Rows are points. The window is the flat piece filled in between its corners: a triangle in 3 columns, a solid with four corners in 4, and so on. A path goes straight from each point to the next, and from the last back to the first. List the points from which the path goes on through the window.

Window, 3 rows:
[[-0.35  0.64  0.09]
 [ 1.36  1.20  0.19]
 [ 0.22 -4.56  2.32]]
Path:
(1): [ 0.45 -3.47  1.08]
(2): [ 0.38 -2.42  4.02]
(3): [-0.74 -0.31  3.25]
(4): [ 0.34 -2.45  0.34]
(5): [-0.12 -3.78 -0.02]
(6): [-0.63 -3.36  3.37]
(7): [0.91 0.82 1.96]
(8): [ 1.61  0.20 -2.06]
(9): [-0.15 -3.71  1.07]
(10): [-0.20 -2.73  3.14]
(11): [1.31 3.44 0.61]
(12): [ 0.97  2.62 -1.73]
(13): [ 0.05 -0.06 -1.81]
(14): [0.07 1.38 2.69]
(15): [ 0.29 -3.41  4.21]
(16): [ 0.15 -4.82 -0.55]
Through the window after points: 1, 3, 7, 13, 15

Window, 6 rows:
[[ 0.62 -1.06 -1.52  4.65  3.41 -0.44]
 [ 0.22 -0.89 -3.87 -1.02  3.22 -1.01]
 [-1.90 -2.21 -3.31  1.42 -3.62 -1.11]
 [ 3.58 -0.15 -0.63  2.82 -1.26  0.21]
 [ 0.92  2.92  4.48 -2.90 -4.54  0.40]
 [ 0.85 -1.69  2.09 -3.80 -0.05  0.77]]
Path:
(1): [ 0.30  0.13  0.58 -1.08 -1.75  1.96]
(2): [-0.63  0.87 -2.45 -1.08 -2.65  3.99]
(3): [ 0.10 -1.00  1.58 -1.28 -3.86 -3.74]
(4): [ 0.78 -3.18  0.34  0.14 -0.87 -2.38]
(5): [ 0.57  2.13  0.27  0.99 -0.23  4.36]
(6): [-0.29  0.55 -2.18 -0.64  0.74  1.91]
(7): [-0.01 -2.55  1.18 -0.71  0.10 -3.63]
(8): [ 3.99  0.85  0.42  2.14 -1.19 -3.43]
(9): [-0.44 -1.26 -0.45 -0.60 -0.47  4.76]
(10): [ 0.01  0.33 -1.88  2.27  2.34  3.10]
(11): [ 1.58 -1.84 -1.22  1.77  1.61 -4.30]
(12): [ 1.29  0.98  3.08 -1.64 -1.45 -2.18]
(13): [ 0.25  0.92  1.84 -2.59 -3.18  3.51]
(14): [ 0.46 -0.25  0.84  1.23 -2.28  3.60]
(15): [ 1.39 -0.12  1.62 -0.79 -3.09 -4.12]
(16): [ 0.38 -1.26  1.51 -2.57 -1.60 -1.26]
Through the window after points: 8, 10, 12, 16

Window (8 x 8):
[[-5.52 -1.38 -0.85 -0.34 -0.50 -1.42 -3.45  0.33]
 [ 1.26 -2.64  2.19  2.42  2.74  0.60  3.70 -1.90]
 [ 5.89  3.81 -0.74 -0.06  0.44 -0.39  0.35 -0.19]
 [-3.34 -0.44  0.08  4.15 -1.51 -1.89 -2.89  0.11]
 [-1.21  3.78 -6.51  0.66  0.35  0.31  0.84  0.09]
 [ 3.50 -2.76 -0.57 -2.16 -2.57  2.89 -0.14  1.50]
 [ 2.12 -3.25  0.86  3.72  2.30 -1.04 -3.73 -1.26]
 [-0.66 -2.68 -0.53 -1.47 -2.68 -3.01  3.16  2.67]]
Path:
(1): [-0.24 -1.19 -1.63 -0.41 -3.12 -0.83 -1.84 -2.91]
(2): [ 0.66  1.32 -0.34 -0.95  1.28  0.93  2.78  5.80]
(3): [ 0.04 -0.18 -0.02  2.37  1.39  1.43 -0.17  3.77]
(4): [-1.49 -2.33 -3.14 -1.38 -3.71 -1.08 -1.80 -3.44]
(5): [ 1.18 -0.11 -1.62 -0.21 -1.37  0.30  0.95 -1.31]
(6): [ 0.55 -0.78 -2.42  0.06  0.40  1.74 -0.22  2.67]
(7): [ 4.18  0.73 -0.57 -1.04  2.81  0.72  0.15  3.87]
(8): [ 2.21 -0.43 -1.92 -0.45 -2.47  0.76  0.75 -3.38]
(9): [-0.45 -1.47 -0.85  0.70 -1.16  0.10 -2.41 -2.95]
(10): [-0.07 -0.31  0.31  2.71  2.15  0.19 -0.40  2.45]
(11): [-0.32 -0.95  0.67  1.71  0.60  0.65 -0.86  5.15]
(12): [ 0.59 -0.83  0.51  0.97 -1.90 -2.49 -1.28 -2.76]
Through the window after points: 5

Window:
[[ 2.66  3.03  0.23 -2.80 -4.67  1.36  0.66  0.50 -1.90  5.00  1.19]
 [ 0.90 -2.93  2.96 -1.56  0.28  2.58  4.16  0.68  2.02 -2.76 -0.90]
 [-1.08  2.26  3.57 -0.55  5.13 -2.00  0.20 -4.55  2.73 -0.23 -1.02]
 [-2.13  0.85  1.23  2.35 -3.39  2.70 -0.55  0.67 -1.38  0.80  3.37]
 [ 1.65 -1.10 -0.27  1.87 -0.92 -1.76 -0.80 -1.86  2.87 -1.34 -2.87]
 [ 1.58  2.81  4.27  0.04 -0.64  0.55 -3.58  1.43  0.61 -1.15  1.59]
 [ 0.35  3.74 -3.72 -2.79  0.39  0.72 -3.34 -0.18  1.52 -0.94  1.97]
 [-2.27  0.04 -2.44 -2.24  2.98  3.04  4.92  3.32  3.91  2.98 -0.06]
 [ 0.24  3.53  0.08  0.44  2.24  0.97  4.54  1.42 -0.28 -2.40 -0.39]
 [ 4.20  2.49  2.43  1.89  1.27  1.59  2.57  0.13 -0.25 -2.12  3.34]
 [ 2.14 -4.81  0.19  1.65  2.11  0.95 -0.65 -1.37  0.63 -2.54 -4.96]]
Path:
(1): [ 1.65  3.73  0.00  1.45 -1.06  5.29  0.67  0.84  1.22  0.08 -0.25]
(2): [ 1.79 -0.01  1.04 -0.94 -0.28 -0.50  1.34  1.34 -0.31 -1.18  2.09]
(3): [ 0.76 -1.75 -0.36 -1.68  0.30 -2.78  0.56  2.53 -1.08 -0.73  1.41]
(4): [ 1.43  2.44  1.19  0.51 -0.99  4.46  0.53 -0.59  2.07 -1.05  0.24]
(5): [ 1.80  3.07 -0.27 -0.35 -0.71  3.85 -1.42 -1.38  1.48 -0.93 -0.68]
(6): [ 0.32 -0.62  2.12 -0.20  0.39 -2.18 -0.70  1.23  0.49  0.32  3.45]
(7): [ 1.63 -1.34  1.28 -0.28  1.91 -3.45  1.56  2.78 -0.33 -0.27  1.93]
(8): [-0.45  3.02  1.39  0.51  0.77  4.36  2.25 -1.65  2.30 -0.23 -1.05]
Through the window after points: none

Window (12 x 12):
[[-0.94  1.00 -1.07 -0.10  1.90 -0.09  1.40 -7.43  2.62  1.54  1.09 -2.27]
 [ 1.37 -1.65 -3.29 -0.32 -0.36 -0.70  0.62 -0.65 -2.30  0.80  4.34  1.03]
 [-2.59 -3.16 -3.14  3.08  0.47 -0.21  0.23 -2.31 -0.65 -2.37  1.02  1.65]
 [-1.96  5.45 -0.37 -3.79 -0.22  1.29 -3.86  0.25  0.62  0.13  1.21 -1.84]
 [ 0.51  2.94 -0.80  4.14 -1.90 -0.66  3.11  1.04  1.77 -0.04 -1.29  0.19]
 [-4.16 -0.93 -2.53 -2.26  4.48  0.64  0.17 -4.36 -1.67  4.72 -1.74 -0.25]
 [-2.49  2.79  2.20 -2.90  0.26 -1.56  0.41  2.20 -2.08  2.23  2.46  0.60]
 [-2.94  0.81  0.69  2.64  1.95  1.39 -1.97  0.62 -3.22  3.62 -0.28 -1.57]
 [-1.05  2.91  2.57  1.61  0.74  0.70 -1.16  0.22 -0.99 -1.68 -6.31 -2.32]
 [ 0.50  1.86 -0.02  2.15  5.35 -0.16  4.90  4.86 -1.07 -1.59  2.54 -0.40]
 [-2.18 -2.07 -0.83  2.21  1.16  5.20  1.19  1.16 -3.55 -2.56  0.28  0.44]
 [-1.31 -3.48  1.48 -3.40  1.90  1.09 -2.80 -1.24  3.52 -0.46 -3.33  3.59]]
Path:
(1): [-2.30 -0.82  0.03 -1.66  0.21 -0.32 -0.31  0.61  0.09  0.90 -1.70 -1.69]
(2): [-1.35  3.31 -0.61 -0.90  2.20  1.79 -2.05 -2.22  0.15  0.29 -0.05  1.18]
(3): [ 0.57  0.74  0.48  0.04  2.28  0.49 -0.36 -1.79 -2.45  0.16  0.96  2.88]
(4): [-1.94 -1.39 -3.78 -0.15 -1.00 -0.46  0.83  0.26  0.04  1.42  0.29 -3.82]
(5): [-3.71 -3.53  2.25  1.32  0.62 -0.93  2.33  2.17  0.39  0.52 -0.12 -3.76]
(6): [ 0.57  2.57 -3.41  2.16  2.93  0.94  0.61 -0.84 -1.52 -2.14  1.19  3.19]
(7): [-0.09  2.92 -0.24  1.51  5.19  0.10 -1.79 -2.57 -1.79  0.55 -0.98  3.45]
(8): [-3.14 -1.38 -0.08 -0.59  0.04  0.97  1.88 -0.17  1.07  0.50  0.11 -2.68]
(9): [-4.32 -3.33 -0.90 -0.42  1.36 -0.36  0.18 -3.08  0.77  2.44 -0.85 -4.41]
(10): [ 0.46  3.85 -1.67 -0.60  3.01  1.27  0.67 -1.36 -1.47  1.46 -0.82  5.01]
(11): [-0.84  2.28 -0.42  1.63  2.17  1.52 -0.12 -1.47 -1.55 -1.10 -2.08  1.73]
(12): [-1.51 -0.49  0.38  1.56 -0.40  1.31  1.35  1.64 -0.49 -0.25 -0.57 -2.47]
Through the window after points: 1, 3, 5, 9, 11
